Every row gives one point. Each copy is the shape, with its points in the same order, stretched, turned, moved and blurred by noise. Is it also mirrored, or only turned?
In the rows, 128 means zero.

Shape:
[[ 88 144]
 [113 105]
 [  9  86]
 [151 118]
 [131 167]
 [133 149]
 [120 174]
 [120 152]]
Copy 1:
[[108 176]
 [ 80 141]
 [ 34 223]
 [103 118]
 [142 146]
 [122 139]
 [142 154]
 [125 151]]
Copy 1 is: only turned
Copy 2, 8 rows:
[[ 81 106]
 [127  96]
 [ 70   7]
 [142 134]
 [ 93 158]
 [106 145]
 [ 82 155]
 [ 97 137]]
Copy 2 is: only turned

Shape, 8 rows:
[[152 170  74]
 [123 102 163]
 [ 82  84  78]
 [142 164 178]
 [152 205 119]
 [ 86 151 191]
 [ 91 104 195]
 [159 104  57]]
Copy 1 (8 x 3):
[[ 78 172 138]
 [159 115 130]
 [ 92  88  84]
 [165 174 135]
 [122 210 124]
 [189 159  94]
 [183 117 101]
 [ 73 112 143]]
Copy 1 is: mirrored
Copy 2, 8 rows:
[[ 90 160 195]
 [156 116 112]
 [ 58 121 101]
 [185 176 138]
 [135 192 193]
 [162 173  76]
 [173 127  67]
 [ 81 106 179]]
Copy 2 is: mirrored
Copy 3 (8 x 3):
[[ 79 153  71]
 [159 140 172]
 [208 118 104]
 [ 85 186 159]
 [ 56 186  89]
 [155 220 170]
 [186 184 190]
 [121  61  77]]
Copy 3 is: mirrored
Copy 4 (8 x 3):
[[ 59 115  99]
 [174 116 119]
 [139  40 103]
 [134 159 149]
 [ 64 153 134]
 [163 125 180]
 [197 112 158]
 [ 93  85  56]]
Copy 4 is: only turned

Shape (7 x 3):
[[ 27 144  89]
 [ 99 190 130]
 [138 142 166]
 [147  88  96]
 [106  71 131]
 [153 194 142]
 [124  79  68]]
Copy 1 (7 x 3):
[[177  21 153]
 [141  82 185]
 [ 99 122 137]
 [153 117  77]
 [122  84  72]
 [122 139 187]
 [184  93  72]]
Copy 1 is: mirrored
Copy 2:
[[ 62 158  21]
 [ 46 180 134]
 [125 187 170]
 [154  91 122]
 [177 145  86]
 [ 60 167 201]
 [146  71  81]]
Copy 2 is: mirrored
Copy 3:
[[ 51 120  95]
 [126 178 127]
 [166 150 122]
 [132  82 171]
 [122  80 114]
 [171 189 166]
 [106  66 166]]
Copy 3 is: mirrored
Copy 4, 7 rows:
[[ 50 179 142]
 [121 168  80]
 [127 118  83]
 [120 114 179]
 [ 80  92 140]
 [163 145  73]
 [102 121 206]]
Copy 4 is: mirrored
